Every row gives one point. The last column is the point's height on a tilted bowl or saddle (a function of degree 2), plus a little noise. Count its main directions that bend up, bend down and stay straight.

Points (10 x 3):
[[-26   1 -15]
 [  6 -53 -44]
 [ -5  14 -12]
 [-14  -6 -11]
 [ 11  60 -60]
 [ 13 -17 -16]
 [ 36   8 -30]
 [-30  10 -19]
 [ -7  -8 -10]
 [  1 -14 -11]]
Directions: 0 up, 2 down, 0 straight

Points (17 x 4):
[[-15  14   7   2]
 [-10 -12  -2   1]
 [-51 -18   8  35]
 [ 60  -6  11  57]
 [ 33 -22  -3  28]
 [ 35  32  41  14]
 [ 17 -12 -42 -26]
 [ 34 -18  15  17]
 [-58  35  16  60]
 [ 26   0 -41 -26]
 [-20  22  50 -29]
 [ 36 -34 -50   9]
 [-25 -23  -7  13]
 [-13  -9  22 -11]
 [-22 -15  13   1]
 [ -2  -1 -19 -12]
 [ 25  -4 -42 -27]]
Directions: 2 up, 1 down, 0 straight

Points (27 x 5):
[[ 21   9 -18  -7 -17]
 [ 40  15  17  -7   9]
 [-17   7  12 -13  15]
 [ -6  13  32  -3  11]
 [ 28  49  -9 -26 -48]
 [-11  49  12   8  -9]
 [ 20  19  -9  38  11]
 [-12 -18  24   3  12]
 [-20   0   5  -9  17]
 [-22   5  11 -17  26]
 [ 27 -31  -2   0  10]
 [ 13 -36  24  24  17]
 [-22 -12 -11   2  16]
 [ 27 -28 -46 -36 -60]
 [-30 -26 -35  25  36]
 [ 13  18  19  37  -6]
 [ 14  22   5  -8 -12]
 [ 35  28  56 -10  50]
 [-34  15   3  28  -3]
 [ 11  60  30   1  -9]
 [ 19  -9  -6  31  14]
 [ 20   3 -32 -14 -25]
 [ 38  -6  25  40  47]
 [  9 -22   5  60   2]
 [-12  48 -29  18   8]
 [ -1  15 -14 -10 -10]
 [-11   2 -13  41  -2]]
Directions: 2 up, 1 down, 1 straight

Points (48 x 7):
[[ -5 -11  10 -15  -2  -4  -5]
 [ 35 -11 -17  -7  17 -21  -5]
 [ 18 -24  15  19  -8 -10  10]
 [ 11  15  22  43   8  -9  -3]
 [  7   6   4  13 -11 -51  -9]
 [ 16  32  13   3 -57  12  -6]
 [-22 -15 -23  19 -18 -11 -13]
 [ -9 -41  48  52 -56  -1  -7]
 [-58   0 -35  -2 -11  15  60]
 [-15  -7 -13   4  45 -34 -30]
 [ 36   6 -16   8   9  -4   9]
 [-32  22   2  19  27 -55  22]
 [-41 -17 -24 -19 -24 -25  -8]
 [ 45  29  -1 -46  -2 -16  -4]
 [-25 -24 -38  12  25  11  25]
 [-24 -16  17  17 -14   2  12]
 [ -4   2 -13  12   3 -13  -8]
 [  5  14 -14  18  12  12 -10]
 [ 38  -2 -20   2  -9  14  27]
 [  5  15  40 -10  40 -42  -3]
 [ 21   1  -6   9 -14  30  -4]
 [-51  35 -19 -13 -17 -26  38]
 [ 17  25  24  23  -6  -5  26]
 [  6 -29  15   7 -10 -14  14]
 [-32   2  23  60   0   5  -8]
 [-24  49  22 -26 -29  22 -27]
 [ 32  17   0  18  24  -1  -8]
 [  4   2  19   9 -20  36 -21]
 [-32   1  14 -22  15  -3   5]
 [ 10 -21 -12 -13   6 -30 -16]
 [ -4  14 -37 -11   0  41  17]
 [-22  11  -8 -19 -18 -21 -17]
 [  4  12   7   7  -3 -20   3]
 [ 25 -35 -22  51 -10  22 -54]
 [-12  -8  17  20  18  -7   6]
 [  5   2  22 -10 -38  20 -25]
 [-15 -24  24   4 -13  -3  20]
 [ 17  20 -43  30 -33 -10  -4]
 [  1 -20   6  18  16  -3  -6]
 [-16  26  50 -25  22 -19  11]
 [ 43   8  12  -5   3  39  11]
 [ -4  -2  21  16 -16  -3   5]
 [ 11   4 -31 -10   9   6   6]
 [ 36   3 -21  30  24 -20 -33]
 [ 30  38  14   3  19   7  16]
 [-56   2  24  -7 -16 -23  55]
 [ 15  25  -7  -8 -14  41  -7]
 [-44  32 -17  25 -10  22  35]]
Directions: 3 up, 3 down, 0 straight

Points (74 x 9):
[[ 32  38   9  13 -34 -24   3  -1  16]
 [  7  28  23  -2 -20  -5  14   6   9]
 [ 10  22  -1  23   6   5  -5  20  18]
 [ 47  31 -29  -1  -6 -13  10   0   3]
 [ 35  18  19  11   6  16 -33   6  47]
 [  3  -6 -37   6  10 -12  22  -3  15]
 [  5   0   6 -29  15  -5   6   4  12]
 [-18  -7  -4  -2  28   8  21  -9 -10]
 [  3 -11  17  18  12  -9  -1  -1   6]
 [ 23  18 -21 -11 -16 -40  -3 -12   3]
 [ -5  13  -8 -14 -19  14  13   9  11]
 [-10  17   0 -11  16  32  -5  -2  10]
 [ 60   3  15 -14 -16   6   8 -22 -15]
 [ -8 -28 -20  36 -17  18  27   9  -5]
 [ 20  12 -17 -25  -7  13 -10 -20   6]
 [  6 -16  11  -5 -28  43 -10  17   1]
 [  3  -3 -17  -4   8   2 -17  -3  17]
 [ 14   2   7   0  -4   8 -23 -10  14]
 [-30  -1  23 -22 -30   7 -29  20 -41]
 [-28   9   9  20   4 -22 -33 -13  58]
 [ 15  15  32  18   0  -6 -17  21  34]
 [ 21 -17  32  10  26   3 -25  -5  34]
 [  3  -7 -25 -17   0  11  21  -5  24]
 [ 12  -2  -1 -11  -7   9   2   2   2]
 [ 10 -14 -23   8 -20 -11   6  -5  19]
 [ -1 -11   3 -31  -3  23  24   0   5]
 [  8  24  35  11  -8  12  41  29  26]
 [-17  12  12 -29   8 -16  -7  15  15]
 [ -8   4   8  15 -13 -19  26  32 -10]
 [-18   4   9 -31  12 -13   9  18  16]
 [ 21   1  16  -6  -7 -16   9  39   0]
 [-11  26  -9  -5   5  10   5  21  18]
 [ -2  19   6   0   8  21   4  -5   5]
 [ -4  -2  -9  52 -20   7 -20 -22  60]
 [ -4  35  24  18   6 -11 -10   3  34]
 [ -2  -9  25  -5  -5  22   2   8 -14]
 [-12   1 -12   4  21   8 -23  -4  17]
 [-19  -3 -26  -7  15 -13 -17  21  34]
 [ 13  15 -10  33  -6 -15 -11  14  22]
 [  7  -4  -2 -23  -4   5  15  15   2]
 [ -7  45  33  -3  -8  14 -30  13  18]
 [ 45   1  22   8  29 -38 -24   1  56]
 [  8  -3   0  -2 -16 -27 -12  -9  15]
 [-11  -4 -30  -5  -3   1 -13   5  33]
 [  1 -19 -24 -32   4 -25  -7 -24  28]
 [ 15  14  -6  14  13  -4  37  18  21]
 [-33   6   5  11 -15  11  -3 -22  23]
 [ -1  21   4  -4   3 -24 -23   9  27]
 [-18  -8 -23  30   0  11   5   2   1]
 [ 10 -11  -8  -2 -19   8  12   4   5]
 [ 12   9  31   9  -3 -20  35  14  23]
 [-18  22  -6   1  -2  -8   2 -18  24]
 [-11  -8  32 -11   0 -19  27  26 -11]
 [ 12  17  15 -26  12  -5 -26  -2  15]
 [-34 -12  14 -26 -31 -11   8 -23  25]
 [ 23  -8   2  13  17  40   7  13  17]
 [-13  17 -28   6 -20  -3 -10  29  20]
 [  7  19 -10 -28  -3  10 -13 -21   9]
 [ 11  17  -5 -20   4   2  49 -11  36]
 [  0   8   4  10   6  11  -9   6   7]
 [ 41  -5  12  10 -33   7 -12 -25  22]
 [  5  21 -18   4  -9   6   2 -11  18]
 [  8  -8 -11 -22  -3   5 -19   8  11]
 [ 13  32   9 -26  -9   1 -12   0   2]
 [  4 -18 -11   1   0  13   3  21   1]
 [  4  31   8  -3  -1  -5   1 -11  14]
 [-25  38 -16 -15 -38 -20   2   1  35]
 [ 16   5 -22   3   5  11 -31 -47  14]
 [-31  17  33   3  15  18  38 -11 -10]
 [-10  17  -5 -16 -14  19  -7   0  12]
 [  6  28   1  18 -18  -3 -16  15  18]
 [ -7  17  10  19  -4 -26 -15  -9  38]
 [ 23  11  22  18   6  -5 -43  10  57]
 [ 27 -29   7 -31  24  43  14  27  40]]
Directions: 4 up, 2 down, 2 straight
